Each row is a point. To make a cloud, some directions were put in groups of two or more. Within a group, all points are equally far from the middle, so they leave a hole (a ring in 2 directions, a hollow ball in 3). The other directions are filled evenly. Then the cloud was stretched, turned, moved and blurred a little. How many holes are there, and how many directions does each take, smallest first?
In the rows, 128 means zero.

Cloud, 15 rows:
[[107  86]
 [183 121]
 [101  91]
 [185 133]
 [182 120]
 [ 85 110]
 [103 174]
 [169  97]
 [138 185]
 [185 139]
 [160 179]
 [181 114]
 [136 185]
 [136  81]
 [116  83]]
Holes: 1 (2)

Cloud:
[[107  97]
 [ 77 174]
 [186  74]
 [ 78  98]
 [172 153]
 [128 165]
 [143 168]
 [ 95  89]
 [ 94 121]
 [123 114]
 [113  63]
 [193 177]
 [115 165]
 [120  94]]
Holes: 0

Cloud:
[[163 148 111]
 [ 98  80  94]
 [127  67 157]
 [ 85 126  78]
 [148 165 105]
 [102 179 103]
 [168 128 162]
 [104 185 126]
 [129 182 121]
 [ 76 129  84]
 [ 67 137  94]
 [ 78 141 176]
 [ 63 151 149]
 [ 74 151  92]
 [ 77 157 166]
 [138  79 171]
 [ 70  99 163]
 [ 88 176 106]
 [ 72 155 161]
 [ 71 105  93]]
Holes: 1 (3)

Cloud (29 x 4):
[[154 166 163 122]
 [152 127 162 112]
 [119 156 157 103]
 [110 129 168  64]
 [148 187 170  68]
 [114  75 193 133]
 [ 71 112 126  76]
 [207 159 187 129]
 [102  90 120  43]
 [ 84 118 171  53]
 [101  75 210 155]
 [181 156 114  87]
 [127  98 102 146]
 [130 156 139 120]
 [105  98 180 143]
 [155 135  92 168]
 [130 178 112  73]
 [ 79 129 125  58]
 [175 113 115 165]
 [104  82 110 148]
 [168 159 146  58]
 [130 172 188 132]
 [113 196 147  92]
 [170  69 181 132]
 [162 127 119  55]
 [ 99 110 190  95]
 [104 143 147  95]
 [ 82 107 166 140]
 [ 99 126 115  98]]
Holes: 0

Cloud:
[[182  94 100 101]
 [124 141  68 103]
 [ 59 106 113  64]
 [167 158 148  93]
 [ 72  99 147 141]
 [134 169 151  83]
 [105 172  98 113]
 [ 65  73 115  87]
 [ 84 160 149 108]
 [153 119 187 120]
 [159 113  69  77]
 [115 128  64  90]
 [ 60 108 124  93]
 [129  67  90 135]
 [120 150  69 154]
 [130 156  69 166]
 [128 195 113 134]
 [148 182  98 123]
 [168 134 176 120]
 [ 78  93 121 153]
 [104  48  98 102]
 [137 131 184  86]
 [ 81 101 107 160]
 [ 68  69 136  91]
 [136 158 120  51]
 [133 128  73 192]]
Holes: 1 (3)

Cloud, 52 rows:
[[139  78 106 140 154  44]
 [141 176  71 167 176 166]
 [ 98  91 160 160 141  73]
 [163 162 136  81 150  77]
 [179 106 100 178 185 156]
 [ 87 129  71 146 175  58]
 [207 141 112 144 111 129]
 [ 76 125  98  90 150 164]
 [175 114  89  93 109 126]
 [162 148 178 178 168  73]
 [135  91 174 121 107 124]
 [190 126 151 155 195 104]
 [116 142 198 137 145  75]
 [187 179  97 130 176 102]
 [115 147  90 199 163  73]
 [ 97 186 152 109 161  87]
 [100 172  81 173 162  58]
 [186 116 122 184 134 159]
 [115 120  58 159  85 130]
 [ 97 144  98  86 126  88]
 [110  79  70 136 102 163]
 [ 73 101 127 156 104  97]
 [130 158  81  85  85 153]
 [156 133 150 176 208 162]
 [ 91 179  95 166 172 113]
 [193 115 110 141 175  57]
 [160 200 136 110 177  56]
 [179 124 183 140  90  90]
 [ 81 103 151 125  89  61]
 [118 175 157 181 155 116]
 [ 91 145 103 194 135  91]
 [115  77 112 172 134  93]
 [ 97 160  64 139 119 142]
 [113 137 191 163 136  94]
 [168 106  96 105 138  65]
 [166  81 149 158 134 136]
 [139  70 101 128 181  87]
 [171  89  96 166 146 113]
 [114  74 154 146 108 111]
 [ 97  77 125 110  71 170]
 [ 95 107 122 192 156  76]
 [130 192  80 140 110 119]
 [105 204 144 154  87  88]
 [106  73 101 165 136 164]
 [ 69 158 119 168 107  81]
 [186  85 102 123 175 140]
 [172 155 148  85 189 102]
 [ 77 109 116 173 170  97]
 [166 165  66 159 170 119]
 [104 163  64 130  89 163]
 [198 125 137 165 144  96]
 [109 121  84 194 109 107]]
Holes: 1 (4)

Cloud:
[[116 162 188 169  57 132]
 [123 180  93 160  58 132]
 [127 189 101 126  70 164]
 [110  73 158 182 121  65]
 [101 110 142  84 152 161]
 [ 92 134  86 142 153 177]
 [ 91  86 182 158 149  71]
 [ 61 133 181 169  77 120]
 [ 74 171  90 154 117  89]
 [129 187  94 148 130 187]
 [159 109 157  85 159 138]
 [155  91 185 113 113 156]
 [185 127  93 145 148 150]
 [150 141 147 199  63 162]
 [123  69 133 185 161 156]
 [150 134 173  97  59 101]
 [ 95 167 191 170 157 107]
 [180 145  99 129 157 102]
 [140 165 147 218 157 153]
 [138 116  97 103  75  85]
 [ 63 125  98 184  80 121]
 [112  83  86 148 121 168]
 [166 149 166 202 132 174]
 [120  85  86 149 138 168]
 [ 69 169 134 109 132  81]
 [147 167 170 108  74  80]
 [ 88 112 145  89 125  61]
 [149 132 122  93 110  59]
 [ 95  77 179 121 102 152]
 [ 70 138 184 178 137  85]
 [106 177 170 116 102 181]
 [ 71 107 180 130 104 163]
 [ 93  66 169 162  79  97]
 [132 109  97  99  72  95]
 [177 178 122 107 132 167]
 [ 70  86 177 160 101  79]
 [185 138  98 165 121 171]
 [151 101 132 188  63  97]
 [173 136 196 162 149  96]
 [109 102 172 104 160  70]
 [ 94 111 111 195 176 150]
 [139 203 133 117 159 148]
 [140  93 101 173 148  75]
 [116 102  96  93  76 101]
 [166 162 197 164 150 112]
 [ 68 137 100 104  90 152]
 [ 72 140  99 188  75 150]
 [125  78 117 186 177 122]
 [100  88  83 140  81  99]
 [ 85 189  98 138 100  93]
 [160  90  93 156 152 154]]
Holes: 3 (2, 2, 2)

Cloud (80 x 8):
[[101 179  93 116  45 107 129  82]
 [110 101 151 163  47 156 155 141]
 [103 125 127  27 124  91 150 114]
 [135 174 132 140 169 123 164 164]
 [112 147 121 102 189 172 177 103]
 [ 84 113 128  84 167 127  90 137]
 [125 151 111 178 153 144 177 141]
 [109  96 167 184 102 127 127  83]
 [ 97  93 152 115 133 207 181 109]
 [ 74 141 168  65 161 169 147 136]
 [153 162 140  91 119 100 155 132]
 [122 144 185 112 102 109  89 129]
 [189 165 135  98 193 135 177  75]
 [ 60 161  93  54  70 127 124  98]
 [124 113  79 148 157  95  94 101]
 [123 170 175  80 126 184 151  47]
 [106 203  97  80  47 113 116  49]
 [115  96 136  77 120 182  89 147]
 [149 125 188 109 104 177 183  78]
 [ 99 159 103 148  58  79 148 107]
 [131 143 100  78 145 169 169 147]
 [ 96 149 164  84  72  78 123 167]
 [216  98 139 129  98 162 142 107]
 [191 120 111 130 114 129 155 154]
 [155 151  96  62  92 168  91 138]
 [109 176  98 115  67  91 183 138]
 [136  83 160  90  84 176  67  65]
 [145  92  85  78  82 215 178 103]
 [170  86 142 165  67 127 177  98]
 [ 87 113 108  82  85 158 192  95]
 [149  99 128 113 133 136 171 176]
 [146 113 161  85 109  86 155 150]
 [136 178 151  31  97 106 138 138]
 [112 169 137  70 141 204 152 153]
 [191 120 153  80 115 155 124  69]
 [119 173 185  86 107  78 130 106]
 [190 170 152 114 145 150  60 116]
 [ 73 132  88 112  91  51  92 164]
 [124 187  97  82 107  87 153  92]
 [132 129 172 143  56 157 156  95]
 [155 182  96  53 121 122 146  52]
 [115 154 126  58 133 140  88 154]
 [138 111 130 134 145  98 131 196]
 [129  67 153 118 139 167 128  89]
 [ 87 157 155  98 108 170 102 115]
 [ 90  87  78 117 162 151  78  43]
 [176  95 134 112 124  88  88 121]
 [154  65 116 127 167 143 101  88]
 [200 160 124 118 140  98  89 124]
 [106 153  81  74 125 128 173 121]
 [157 183 176  80 125 176 124 162]
 [178 116 123  88 104 106 147 168]
 [135  62 151  26 106 121 108 121]
 [125  89  66 107  83 200 171  95]
 [173 102 154  36 101 127 109  75]
 [128 103 170  96  70 204 185  61]
 [139 118  90  50  88  83 121  97]
 [163 110 163  71 149 130  68 138]
 [ 82 135 118 137 121 167 114  95]
 [101  90 134 162  96 159 113  80]
 [180  96 182 107  87 177  54 150]
 [129 151 119  94 166  97  92  71]
 [ 90 146 103 157 132  69 204 140]
 [144 145 120  79  81 170  52 167]
 [180 102 150 149 151 126 144 106]
 [199 163  82  66  84 181 184  83]
 [134  89 112  40 170 155  72 109]
 [166 146 164  37 202 144 140 103]
 [149  88 183  38  63 138 164  72]
 [125 207 111 136 101 121 109 159]
 [176 115 180 151 168 124 138  93]
 [ 96  87 185 133 150 127 171 180]
 [ 90  85 156 133 123 160  90 133]
 [ 98 153 128 159 111 159 118 158]
 [ 66 119  83  85  66 197  87 126]
 [132 166 178  78 158 149 127  84]
 [133 170 138 149 161  70  99  84]
 [119 172 127  92 131 174 143 145]
 [168 145 158 161 140 175 158 146]
 [166 138 168 103 156 122 144 126]]
Holes: 0

Cloud, 103 rows:
[[197  93  82 110 112 184 105 133  77]
 [138  89 144 177  94 144  56 167 111]
 [116 138 163 190 198 174 135 147 146]
 [216  98 156 161 164 108 159 114 104]
 [ 89 133 100 142 130  97 187 153  77]
 [102  49 158 181 168 153 154  80 104]
 [209 142  70  87  78 158 110 141  96]
 [133  75  87 119 111 163  93 164  58]
 [ 86 125 150  96 133  81 160 168 113]
 [128  80  84 103 139 156 148 181 155]
 [183 117 153 197 159 112 135 148 197]
 [ 91 122 123 111 116 165 190 181 101]
 [121 197  77 147 115 126 124 143  94]
 [197 110 140  84  66 120 131 131 109]
 [203  75 153 110  75 120 146 150  63]
 [104 120 154 136  92 147 170  92 189]
 [175 182 153 102 153 130 106 133  51]
 [ 65 128 112 142 147  95 169 156 152]
 [197 119 114 102 125 183  69 159 111]
 [199 122  71 144 118 176 116 165  86]
 [149  54  60 164 179 124 122 115 103]
 [193 177  55 135  62 141 149 142 145]
 [110 146  91 167 148  98 194 153 110]
 [ 94 134 149 124 179  98 102 113 169]
 [202 169 159 159 148 141 161  87 174]
 [212  97 129 163  79 130 165 105 109]
 [105  99 123 176 166 189 183 150  82]
 [ 89 179  94 133  84 128 175 149 137]
 [184 125 108 184  95  81 134 132 129]
 [112 119  79 140  84 137  95 155 153]
 [192 133  92 166 139 109  87 144  44]
 [156  93 154 139 123  92 127  97 169]
 [ 84  65 180 173 167 156 179 136 159]
 [ 83 149  86 131 100 147 171 141 120]
 [158 156 143 193 147  97 130 136 102]
 [183 114 174  84 144 159  81 174 169]
 [102 115 182 155 108 113  98 103 136]
 [163  84 148  82 114 126 145 185 137]
 [159 128 142  87 202 134 197 167  76]
 [ 99 113 148 111  69  92 173 123  82]
 [205 150 143 160 123 106 177  93 138]
 [182 139 108 152 161 189 117 186  71]
 [187  94 168 131 138 144  71 112 125]
 [159  88  96 142 132  68 134  97 129]
 [ 76 160 148  90 124  86 145 193 152]
 [106 116 115 174 130 160 203 149  95]
 [149  46 154  72 189 122 148 171 101]
 [175 135 140 145  87  76 125 208 156]
 [148 164  96 157  81 175 148 136  42]
 [188 115  54 151  92 146 128 156  70]
 [183  78  66 124 163 134 137 202  61]
 [156 119  88 172 223 161 144 191  95]
 [209 131  76 131 176  82 166 101  96]
 [155  65 174  94 177 134  99 127  93]
 [195 128  81 149 177 182  87 140 175]
 [183  95 102 113  55 157 144 129 107]
 [129 172  83 171 129  93 205 108 152]
 [161 102  97 126 177 108  79 163 132]
 [194 137  73 114 163 170 142 190 161]
 [110 147 122 110 180  89 174 181  91]
 [ 83 122 143 143 122  77 138 119  99]
 [171 173 158 193 121 145  81 172 122]
 [152 159 132 122 153 198 166 190 129]
 [171  58 190 144 106 134 103 138  83]
 [115 131 212 136 132 118 153 153  93]
 [ 94  98 193 144  92 120 137 141 127]
 [120 119 135  63 102  91 150 111  43]
 [205 100 109  96 177 107 112 118 112]
 [ 96 113  90 123 107 155 198  94 177]
 [ 92 114 178 174 155 145 139  99 169]
 [122 130  73 155 186 130 165 119  54]
 [212 153  88 119  73 164 155 142 130]
 [196 192 125 115 134  83 143 112 114]
 [185 171  85 141 159  79 143 122 119]
 [115 152 190  71 160 155 143 171 146]
 [211 111  51 108  96 154 147 128  68]
 [177  92 121 133 177  78 129 124 163]
 [ 94 139 163 109 161  98 196 161 169]
 [175 201  66  97  78 140 149 143  64]
 [190 113 143 196 172 100 148 129 138]
 [ 86 128  96 139 193 111 162 155  96]
 [193 164 139 158 140 100  90 135  57]
 [227 108  96  92  70 156 148 126  56]
 [147 100 147  66  79 132 133 170 109]
 [174 186  78  89 131 133 152 143  64]
 [100 157 162 134 123 135  62 119  79]
 [ 69  95 115 150 130 146 112 180  84]
 [170 164 146 194 104 145 158 121 143]
 [175 170  53 145 157 108 151 158 162]
 [190 136  96 154 125  67 158 136  75]
 [159  96 160  79 134 104 120 153 144]
 [157  77 141 160 134  71 110 189 113]
 [136 174 181 148 127  94 114 137  76]
 [115  86 135 101 152 202 114 173 133]
 [193 103 156 100 156  92  89 190 103]
 [183  65  93 135 183 161  83 147  70]
 [183 110  89 112 103 166  93 215  78]
 [ 85  66 123 164 127 127 171 148 165]
 [229 150 152 140 112 156 134 103 132]
 [104 169 151 169  66 141 151  81 139]
 [128 208  91 123 136 140 100 133  99]
 [157  90 172 162 106  90  90 166 137]
 [180  97  69 192 129 118 107 106  96]]
Holes: 2 (2, 4)

Cloud, 94 rows:
[[105 154 100  53 107 140 144 109 187]
 [108  56 139 198 161 152 146  83 129]
 [172 147  71 142  46 147 150  58 136]
 [125  54  77 112 184 133 147 115 146]
 [166 167 132 134 107 169 121 183 173]
 [131 157  63 185  96  94 144 144 100]
 [187 153 163 117 129 182  91 131 127]
 [ 62 153 112  71 180 124 142 143 179]
 [101 126 179 102 113 136 109 180 105]
 [159 128 109 176 157 175 182 134 112]
 [151 144 114 139 150  55 106 103 116]
 [162 102 132  80 175 192 103 151 131]
 [172  61  73 160 147 144 159 127 141]
 [168 145  53 190 113 133 136  99 122]
 [139 124  73 129 154 161 118  57 143]
 [162 166 132 134  35  92 106 139 145]
 [141 134 157  75 149 158  94 162 106]
 [139 163  90 120 108 105 157  90 198]
 [160 153 144  89  84 160 134  73 155]
 [151  97 140  83 137 168 142 194 107]
 [125 181 124  82  89 145 150  70 157]
 [130 134  85 190 158 157 132  56 135]
 [114  96 125 128 128 169  80  62 151]
 [122  87 141 184 120 126  80 137  52]
 [138 113  88 182  20 127 167 101 109]
 [109 114 136 151 120 164 157 208  98]
 [142  87 135 181 163 150 133  56 141]
 [126  88 103 168 151 129 141  60 188]
 [150 128 102 156  24 142 165 126 146]
 [121 157  36 168  90 159 100 105  97]
 [ 69 141 123 124  96 159 108  74 201]
 [166 124  94 172 106 134 152  30 108]
 [127  54 180 163 126 181 126 172 107]
 [ 92 126 156 172 154 235 117 126 138]
 [177 176 160  99 119 160 121 127 149]
 [133 185  96  79  58 154 153 129  97]
 [ 44 168  94 150  71  97 103 133 101]
 [171  79  68 145 133 131 146 134 187]
 [109 149 157 150  51 162 105 106 188]
 [ 49 138 118 145 118 132 118 190 136]
 [126  87 165 210 119 147 120  87  81]
 [130 190 145  92  69 139  86 120 173]
 [ 95 172  85 130 147 141 158 145  54]
 [111 100  82 115 123 181 165  79 109]
 [149 174 100 115  64 146 178  78 159]
 [124 131 125 208 131 136  76  79 135]
 [122 161 165 155 112 181  72 107  75]
 [100 159 161 144  82 207 106 135 110]
 [144 187 160 111 118 124 151  93 151]
 [103 140  99 130 156 127  67  75 126]
 [149 139 136  95  48 104 146 167  91]
 [119 143 127 101 176 192 156  98 124]
 [156 141 136 153 121 224  93 164 124]
 [151 215  97 134  74 149  79 159 119]
 [189 135  99 121  58 128 121  55 154]
 [108  53 129 215 103 167 139 101 125]
 [ 76 166 169 170  93 103 147 130 104]
 [106 167 168 190  47 139 146 114  90]
 [112 140  61 186  53 176  95  86 121]
 [146 155 152  86 111  80 159 135  88]
 [172 127 135 170 137 113  63  89 137]
 [121 119  84 154  37 109 191 100 100]
 [141 133 168 193 105 184 128 158 108]
 [104 138  92 191 132  88 134  68 137]
 [ 90 122 155 162  85 130 158  69 172]
 [148  66 144  81  86 162 133 155 123]
 [ 53 162 149 153 114  93 148 141 104]
 [ 98 171 116 150  96 221 173 141 148]
 [126  80 177 158 201 141 122 138 133]
 [ 75 151 107 185 157  99 154 132 112]
 [ 93 167  93 104  65 155 177 146  84]
 [117 161 156 130  55 140 102  55 156]
 [130 153 182 155 111 197  91 118 118]
 [ 79 141 135 153 137 163  97 174  73]
 [ 87 149  84 146  24 152  85 112 125]
 [112 177  96  51 126 137 137 141 181]
 [165 146 153  95 120  92 113 163  60]
 [134 153 117  81  39 167 115 146 133]
 [104 149  81 187  45 130 169 105 153]
 [ 41 167 144 130 118 198 138 137 174]
 [153 100 111 134 112 143 182 135  53]
 [114 110 123 202  59 189 110  69 143]
 [ 78 165 144 160 123 107 191 119  85]
 [ 54 190 135 102  76 107 105  95 121]
 [138  98 134 169 208 140 146 100 143]
 [ 38 158  92 151 123  92 124 129 111]
 [103 142  90 121 166 217 163 173 126]
 [135 140  68 161 173 174 131  76 146]
 [127 110  97 219 104 172  92 117 158]
 [120 140 104  57 165 139 141 193 160]
 [ 98 161 143 103  33 126 103 160  85]
 [119 131 149  87 168 157  78 188 137]
 [113  97 152 200 166 180 170  94 120]
 [128 143 142 124  93 159  97 181  50]]
Holes: 3 (2, 3, 3)

Cloud (90 x 9):
[[107  92 176  68 123 181 148  66 154]
 [ 59  91 178 129 185 148 160 126 101]
 [118  90 110  97 131 168 189  88  51]
 [137 144 192 109 131 199 174  76 182]
 [110 145 103 141  52 155  98 105 153]
 [100  82 158 106 157 129  78 137  98]
 [ 39  89 191 135 139 183 172 177 115]
 [132 110 164 110 211 200 113 110 113]
 [116  90 188 182 156 203 141 119 111]
 [ 59 147 155  96 127 165 189 126  95]
 [ 35 143 138 129 135 154 103 101 146]
 [121  83  82 167 119 188  78  91  89]
 [159 130 102 133 130 105  76 101 131]
 [118 109  95 121  52 133 147 123 134]
 [129  81 103 131 129 166 182 119  51]
 [ 82 136 192 119 193 189 171 101 101]
 [138 123 182 104  91 224 135 112 135]
 [ 75 105 185  91 157 217 149  91 144]
 [147 154 161 173 151 155  98 157 154]
 [163 140 159 166 113 136 123 190 147]
 [118 155 148 132 101 191 104  33 115]
 [115 158  89  68  76 184 173  97 118]
 [107 156 215 142 167 134 168 111 131]
 [106  84 102  63 110 137 145  90 107]
 [ 43 118 163 126  84 140 175 183 117]
 [ 62 108 165  89  75 136 147 125  97]
 [107  81 140 215 131 147 111 127 128]
 [140  72 151 204 115 174  86 122  79]
 [ 77  79 114 120 177 189 160 112 107]
 [110  93  97  90  88 107 127 129 116]
 [ 61 134 178  99  67 157 176 172 166]
 [109 164 134 113 141 237 145  82 137]
 [117 116  95 158 180 118  92  99 109]
 [ 34 140 150  98 124 123 149 115 131]
 [107  98 109 141  66 175 166 148 161]
 [ 69 157 131  69 111 132 144 149 188]
 [ 86 120 151 106 158 161 152  78  36]
 [137  65 138 132 143 173 180 117 159]
 [106 113 110 208 121 119 107 175 125]
 [ 64 130 102 136 149 200 120  74 103]
 [ 78 139 131 115 109 132  74 195 160]
 [ 69  94 189 169 115 129 122 158  65]
 [140  80 164 112 182 202 158 161 113]
 [145 122 187  77  67 136 115 162 102]
 [156 147  82 161  81 161 157 155 110]
 [123  80  96 140 108 204 153  97 118]
 [161 117 176 146 193 186 150  92 105]
 [114  91  95 107 114 169  75 144 160]
 [ 78 124 112 179  99 105  91 160 127]
 [131  76 198 132 163 217 164 167 138]
 [ 91  80 198 137 155 176  82 110 148]
 [118 107 161  39 113 152 121  70  70]
 [127 171 133 167  83 131 115 191  89]
 [ 39 106 211 151  95 137  93 145 158]
 [145  88 159 117 124 169 164  57 150]
 [ 56 119 182 106  82 145 101 103 134]
 [121  98  93 166 168 183 176 152 142]
 [108 148 171  66 128 165 169 192 169]
 [160  83 134 137 141 145 103  98 178]
 [ 67 100 222 178 112 123  98 144 141]
 [137 171 104 131 172 206 100  96 130]
 [123 155 104 106 179 180  80  90 176]
 [201 122 146 135 110 199 111 121 112]
 [ 96  91 182 139  71 123 174 148 124]
 [146 135  78 162  90 114 113 104 119]
 [124 168 114 123 182 140 139 145 104]
 [179 121 111 132  83 206  70 149 122]
 [110 103 146 127 127  90  94 178 185]
 [190 159 128 107  96 162 140 123 136]
 [ 96 169 198  68 115 125 166 130 158]
 [155 148 182 121  59 137  78 135 111]
 [118 134 141  76 211 174 143 153 128]
 [ 90 137 144 154 115 173 201 129  91]
 [ 48 132 205 172  95 145  92 142 153]
 [ 81  98 102 133 132 199 184 136 107]
 [102  78 171 141 167 147 114 210  91]
 [124 109  81  83 110 134 104  83 162]
 [120  94 100 161 138 217 133 194 168]
 [139 184 112 118 121 176 180 131  76]
 [120 100 223 174 130 140  91 131 153]
 [133 141 152  72 102 150  62 133 122]
 [112  62 175  98 106 191 129 180  78]
 [139 106 145 132 151 107 157 193 149]
 [121 160 112 189 104 212 137 150 102]
 [143  96 113 110 164 117 189 126 137]
 [101 169 107 160 123 112 130 121 131]
 [110  73 125  94 167 166 161 122  72]
 [108 127 202 160  96 167  62 126  95]
 [ 80 145 117  95 110 174 124  67 196]
 [109 149 164 143 133 161 187  58 190]]
Holes: 2 (3, 4)
